Each wall is flat, endless, passes through zero and stands at right angles to its row. A trip goes straight from one point to another. Which walls does it cross, in order?

Walls:
(1): [ 5.0  0.6 -3.0]
(2): [-0.3  0.0  2.3]
(3): [ 7.3  5.2 -9.9]
(4): [-0.4 -1.9  3.2]
(5): [ 7.3 -0.2 -7.5]
Trips:
[-6.0  1.5 -3.1] to [ 0.9 -0.1 -8.5] -> 3, 5, 1
[-1.6  9.3 -5.3] to [-4.9 -1.7 -9.3] -> none
[-3.0  2.7 -2.4] to [-1.9 -7.2  0.4] -> 3, 4, 2
[ 1.2  1.3 -3.0] to [ 1.6 -3.6  1.3] -> 4, 3, 2
[6.6 4.5 0.6] to [-3.0  5.9  0.2] -> 2, 5, 1
[ 1.1 -0.9  0.7] to [ 7.9  2.2 -4.1] -> 3, 2, 4
[-4.6 -1.6  0.7] to [ 1.7 -2.6 -1.8] -> 2, 5, 1, 3, 4
[ 7.1  2.5 -0.5] to [-1.5 -9.8 -2.4] -> 4, 3, 1

Walls:
(1): [ 2.7  0.8 -1.1  1.6 -5.2 -1.9  4.4  3.4 -1.8 -4.2  0.5 -4.7]
(2): [-2.0 -3.5 -3.3 -2.9 -6.3 -2.3 -0.4  3.5 -7.2 -0.2  0.8  5.8]
(3): [-5.6  3.6 -6.6 10.1  6.6 -1.0 11.0  0.5  3.4 -1.3 -1.0 14.0]
(4): [ 4.0  3.3 -0.6  1.7  4.2 -1.3  6.6  8.6 -2.8  4.4  2.8 -6.6]
Trips:
[ 4.3 -0.3 -3.5  2.5  2.2  0.0  0.4  0.2  3.8 -0.9  2.6 -1.2] to [-2.6  1.2  0.0 -1.0 -2.4  4.9 -4.6 -2.2  6.1  5.9 -2.6 -1.5] -> 1, 3, 4
[ -5.8   6.1   2.3   4.9   1.7   2.8  -1.0   2.8 -11.1   3.7   4.4   2.1] to [-3.4 -1.4  1.4 -1.4 -9.2  0.9  1.0  8.7 -7.6 -3.3  3.9 -4.2] -> 1, 3
[-2.1 -4.0 -1.2 -1.7  1.4 -1.7 -4.6  2.6  4.3 -1.4 -5.6  4.2] to [ 4.2 -3.5  7.4 -3.4  6.9  0.5  1.0  0.0 -7.2 -2.8 -3.0 -2.1] -> 3, 2, 4
[ 4.5  4.1 -5.4 -7.3  0.2 -4.3 -1.2 -5.6 -4.6 -2.2  8.3 -5.1] to [ 2.3 -1.2  3.9 -1.4  1.4  5.1 -0.9  5.8 -2.2 -1.1  3.3  2.9] -> 1
[-5.7 -5.8 -0.5 -4.8 -2.6 -7.2 -3.9  0.3 -7.0 -0.4  4.2 -0.4] to [-4.7 -0.6 -4.1  0.2 -1.1 -6.0 -1.6  0.2 -2.2 -6.6 -0.7 -8.7] -> 4
[ 3.6  2.3 -3.3  6.3 -3.1  2.4  0.4 -3.0  1.0  0.2  2.1  5.2] to [ 3.8  1.5  1.9  3.5  6.4 -0.1 -1.3 -1.8 -1.8 -3.1 -1.3 -0.2] -> 2, 1, 4
[ 0.3 -7.0 -4.4 -2.6 15.5 -6.7  3.2  0.6  4.6  5.8  3.8  3.4] to [-2.0  3.4 -5.6  9.2 -2.6  0.3  2.1  3.4 -6.6 -2.8  0.7  8.0] -> 2, 1

Walls:
(1): [  1.7  -9.0   0.5  -2.3  -3.7  -5.0  -2.5  -0.2  -0.1   2.1   0.1  -2.1
   2.8   3.5   3.7  -2.7  -6.9   4.4   1.2  -4.7  -2.4  -2.7  10.5   7.5
   1.1  -4.6   0.4  -5.9  -1.6  -0.6  -0.3  -5.1 -10.6  -6.8  -2.7  -2.4
  -1.5  -1.2   1.4   1.7   4.7  -3.8  -9.8  -6.1  -1.0  -4.9   5.7  -6.4]
(2): [-1.8 -0.8 -2.0 -3.3 -3.6  1.8  1.3 -3.5  5.0 -0.6  6.3  3.2  0.1 -1.6
  2.2  2.8  1.2 -2.0  0.0 -4.5  6.5  1.4  3.5 -2.4 -6.1  3.3  1.2 -4.9
  1.9  1.1  4.9 -2.4  0.4 -7.9  1.7  2.8 -0.1 -4.0 -0.5 -2.2 10.6  2.4
 -1.3 -2.7  8.8  5.5 -0.7  4.6]
(3): [ 1.0  3.8 -1.6 -1.1 -2.0  0.8  0.1  1.6 -4.4 -6.3 -3.7 -5.7 -4.2  1.1
  0.5 -4.3  1.8 -7.1 -3.0  5.3  4.3  6.1  3.2  3.8  1.3 -4.1  3.6 -0.1
  5.9 -1.7 -4.6  8.4 -3.7  0.5 -1.1 -1.1  2.2 -3.2 -5.1  0.2 -2.4 -4.6
 -1.0  9.6  1.9 -3.0  6.4 -0.1]
(4): [ -3.5  -5.9  -3.7   0.4  -1.8   3.0  -2.2   4.5  -0.2  -3.7  -0.2  -2.3
   4.0   2.2  -2.0  -2.9  -5.1  -0.4   1.1   4.1  -8.0   8.4   0.1   4.6
   1.4  -7.4   0.0  -4.7   1.7  -4.5  -1.4   1.9   1.2   0.2  -0.5   0.8
   5.0  -4.8   2.5   6.7  -9.8  -2.5   1.0  -3.4  -2.2 -10.6   0.9  -6.4]
Trips:
[-0.5 -5.9  4.0 -0.9  0.0 -7.7  0.6  4.0  2.2 -3.0  3.4  3.0 -5.3 -0.8
 -5.5  4.6  0.3 -0.8 -4.2  2.3 -8.0 -0.2  8.8 -0.9 -4.1 10.0 -0.2 -1.1
  3.4  9.7  6.0 -4.7  2.3  9.6 -5.3 -3.2 -1.7 -7.0  9.3  6.9 -3.6 -6.5
  6.4  2.0 -0.4 -7.2  0.3 -7.7] to [ 4.7 -1.9 -1.8  6.5  0.0  5.9 -1.6  1.0  4.1  3.6  8.8 -6.6 -2.2  1.2
 -0.4  5.6  4.2  7.1 -4.3  3.6  2.7 -3.9  5.4 -2.0 -1.2 -2.5 -4.5  9.6
  4.9  5.3 -2.4 -3.2  2.2 -2.5  7.7  0.0  5.4  1.1  2.6  0.8  6.3  0.7
  5.2 -0.6 -0.3  1.6  4.5  1.8] -> 1, 2, 4
[ 3.4 -4.0  1.3  1.3  3.4 -0.9 -3.2 -5.3 -7.7  5.3  8.9 -3.3 -3.7  5.2
 -3.9  5.1  3.9 -3.8  4.3 -3.0  0.6  1.2  1.3  4.6  6.7  6.0  0.6 -3.3
  2.5  3.2  3.8  1.3 -3.3 -0.5 -3.7  4.6  4.8 -1.2  0.7  2.7  5.4  0.9
 -0.3 -1.1 11.7  1.4  7.1 -0.9] to [  0.2   9.8  -3.8   2.4   0.9   1.6  -4.5   3.3  -7.6  -0.1 -10.3  -0.5
   1.2  -8.5  -1.6   4.0  -3.7   3.8  -1.7  -0.1  -2.1  -2.5 -11.0   2.8
  -3.2   2.5   1.7   1.7   0.4   2.4  -5.0  -8.7   4.2   6.3   2.1   3.1
  -2.4  -5.8  -2.0   8.1   0.9   2.7   0.3   5.6   2.0  -4.4  -4.4  -4.9] -> 1, 2, 4, 3
[ -2.4   2.7   4.3  -7.3   0.0   2.4   9.3  -4.2  -7.4   2.2   4.8   6.4
   7.0   2.7  -1.3   4.3   1.8   1.8   5.0 -10.9   2.2  -6.1  -0.5  -1.4
  -1.2  -2.5  -2.6  -4.7   7.6   0.2  -0.4   4.3   7.4  -4.1  -5.8  -3.7
  -3.9   5.3  -2.5  -9.9   0.6  -3.0   2.7   1.4  -4.1   8.6  -5.0   4.9] to [  7.8   4.8  -6.3  -1.5  -4.5  -2.4  -2.8  -3.7  -2.1  -1.8  -3.6  -9.3
   0.9   1.3   9.0  -1.0   6.5   5.3  -3.7   3.2   1.7  -3.0  -4.2   5.3
   3.5  -2.2   0.0  -1.4  11.2   0.1   0.8   1.9  -1.2  -1.4  -1.5   0.6
  -7.9  -1.7   5.1  -4.3   0.0   2.4  -6.2 -12.8   7.8  -4.4  -2.6  -6.9] -> 1, 3, 4
[ 2.6  8.9  5.9 -8.5 -3.0 -2.2 -7.6 -3.3  5.3 -4.1 -1.6  1.3  7.0 -7.7
  3.8 -5.3  4.2 -5.4  7.0  2.6  1.9 -6.3 -0.8 -1.9  0.2 -2.6  4.0  3.4
 -2.1  3.3  0.3 -7.7 -6.8 -5.7 -6.8  2.0  9.7 -0.3 -1.9  6.2  0.8  2.4
  2.7 -5.1  0.2  2.2  2.3  1.8] to [-3.1 -4.9  1.5  1.6  4.0 -3.5  4.4 -8.1 -1.0 -6.3  3.5  7.1 -2.9 -5.3
  3.0  4.9  4.6  1.6  2.9 -6.3 -2.6 -0.3 -1.7 -1.7  7.8  3.7 -3.4  2.4
 -6.7 -2.1 -0.4  4.1  3.1  3.8  0.6 -4.4 -3.3 -3.6 -1.3 -1.7  3.3 -4.0
 -2.8 -2.8  1.9  3.8 -2.4  6.5] -> 1
[ -0.4  -1.7  -1.9  -0.3   7.5   1.9  -0.5   2.4  -0.9   0.8   5.6  -2.3
  -4.4   8.7   5.7   5.7 -10.1  -3.8  -1.6   0.5  -2.9  -2.3   2.3   0.7
  -7.8  -2.3  -1.3   0.5   7.9   2.4   1.4   7.8  -0.8  -5.0  -0.8  -3.2
  -0.9   2.1  -1.1  -1.7   4.1  -0.2   5.7   1.6  -3.7   3.2  -0.9   1.2] to [-6.0 -5.0 -0.7 -0.9  3.3 -2.8  6.2  5.3  2.1 -5.2  5.0 -4.9 -2.8 -7.5
  3.3 -3.9  1.1  4.5  1.6  1.2  9.6  3.1 -1.5 -2.7  0.8 10.4 -2.5  1.3
 -2.2  2.6  1.9 -2.4  3.9 -1.6  4.4 -1.3  4.4  4.6 -1.4  1.7  1.9  2.7
 -2.6 -7.5  3.2 -1.4 -1.7  0.4] -> 1, 3
[  6.1   4.0  -6.2  -1.8   6.3   1.9  -0.4  -2.2  -4.6   2.1  -9.5  -1.4
  -0.4   1.9   1.4  -2.5   6.1  -3.3  -4.8  -1.1  -0.4   1.9  -1.5   3.8
   4.9   6.5   7.3  -1.0   0.3   4.9   1.4   4.7   2.9  -6.0   1.9  -8.3
   4.0 -14.6  -0.6  -2.8   0.0  -3.3  -1.9   0.4   4.4  -3.4  -2.6  -0.4] to [ 3.3  9.2 -7.3 -7.9 -2.2  5.9 -3.8 -6.9 -2.5 -1.0  4.3 -4.1 -7.8 -2.1
  6.4 -0.8 -2.7 -0.1  7.2 -3.1  0.5  5.5  2.5  4.1 -1.4  3.7 -2.0 -1.7
  2.1  2.5 -1.3  7.9 -1.1 -2.0 -2.1 12.4  2.2  7.2 -4.2 -3.4  4.3 -3.0
  1.7  2.4 10.0 -7.7 -2.1  6.5] -> 4
[  5.6  -7.0   3.6   2.6  -2.3  -6.3   2.7  -1.4  -1.0  -2.1  -1.3  -2.6
  -0.1   2.5   2.0   5.6 -10.1  -2.6  -5.1   6.5  -1.3   4.7   1.3  -7.5
   4.5   2.1   3.2  -7.6   4.9   2.3   3.2  -3.0   0.6  -2.8   2.0  -7.1
   6.4   0.6  -2.3   0.2   2.5  -1.7  -2.1  -5.2  -3.8 -10.2   5.9  -2.4] to [-4.5  4.3  2.9 -0.3 -4.7 -3.5  6.7  1.1 -1.6 -0.4 -2.5  6.6  3.9 -3.5
 -2.5  6.6 -2.5  2.6 -3.8  6.3 -1.6  1.9 -0.4 -3.5  4.2  5.5  1.3  4.3
  0.7  4.3 -0.1  1.0 -4.2 -5.2  4.4 -5.7  1.6 -8.2 -2.5 -0.1 -8.0  3.2
  3.9  8.3  7.9 -2.9 -2.8 -3.6] -> 1
[-1.8 -0.3  4.8 -2.2  6.6  4.4 -5.0  9.5  2.0 -7.6  3.5  5.1 -0.7 -0.3
 -1.0 -1.4 -0.7 -0.1  0.3 -3.4  9.1  2.7  0.4 -1.8 -8.8  6.0 -0.4 -0.2
 -0.2 -6.2  2.2  1.6 -1.2  3.8  1.6 -1.4 -0.7 -9.9  2.8  7.0 -2.4  2.5
 -4.4 -0.9 -6.8 -1.5  5.2  1.6] to [  2.1  -4.0  -7.4  -4.5   0.1   0.3  -0.5  -8.5   7.9   6.7  -1.3 -10.7
  -6.8   2.5  -4.2  -2.8   3.0  -2.8  -0.7   6.2   3.3  -1.0   0.5  -7.0
  -2.8  -5.0   3.6  -1.5   1.9   2.7   0.9   5.2  -7.6   3.1  -9.7  -0.7
   3.0  -2.1   4.2   0.0  -3.4   2.6  -2.6   6.7   1.6  -4.3   2.2   0.6] -> 1, 2
[  7.0  -3.0   2.6  -3.1   2.0  -1.6   0.4  -1.7   6.5  -1.7   4.0  -6.0
  -5.2   0.1  -7.3   4.1   3.3  -0.9   2.3  -1.1  -1.5  -3.0   1.1  -7.6
   6.5   0.5   6.3   2.1  -2.6   4.0   1.9  -2.3  -1.8  -7.1   2.1  -7.5
 -10.1   0.7   0.7   3.1   0.8  -4.1  -7.2   2.6  -1.2   4.7   0.0   0.4] to [-4.0  5.7 -2.7 -8.9 -0.8  0.9 -8.8  2.9 -2.1 -1.6  7.1 -2.2 -5.7 -0.3
 -6.9  1.6 -0.7  2.5  0.0  1.9  1.3  1.0  1.0  4.9 -2.2 -0.9  5.2  6.6
 -5.7 -7.2  6.2  1.4 -7.3 -9.0 -2.6  1.2 -0.5  1.1 -1.8 -5.1  0.3 -5.4
  0.0  5.9 -8.6 -2.4  2.0 -0.6] -> 3, 2, 4
[ 5.6  2.0 -2.6  1.2 -3.7 -8.8 -2.7  1.8 -4.1 -3.1 -4.0  1.5 -3.1  2.3
 -0.8  2.8  1.4 -0.7 -0.9  3.2  1.2  1.9  8.1  0.1  0.9 -0.3  3.3 -0.9
  3.8  2.9  2.0  9.3  4.1 -2.6 -5.1  2.4  2.7  7.6  1.6 -2.2 -0.8 -5.8
 -9.2 -1.6 -0.5  7.0 -2.1 -4.4] to [ -1.8  -5.4   2.9  -9.3  -0.4  -8.6   3.5  -3.6   1.1   0.8   4.8   4.1
   0.8   6.7   3.8   2.0   0.6  -4.6  -1.3   0.1  -4.2  -4.8   2.5   4.2
  -3.4   6.6  -4.8 -12.1  -4.2  -2.6  -0.9   3.1  -0.7   7.1   0.4  -2.2
   2.6   7.1  -2.7  -1.9  -3.8  -1.7   0.7  -5.2   4.3   6.8  -3.5  -1.3] -> 2, 3
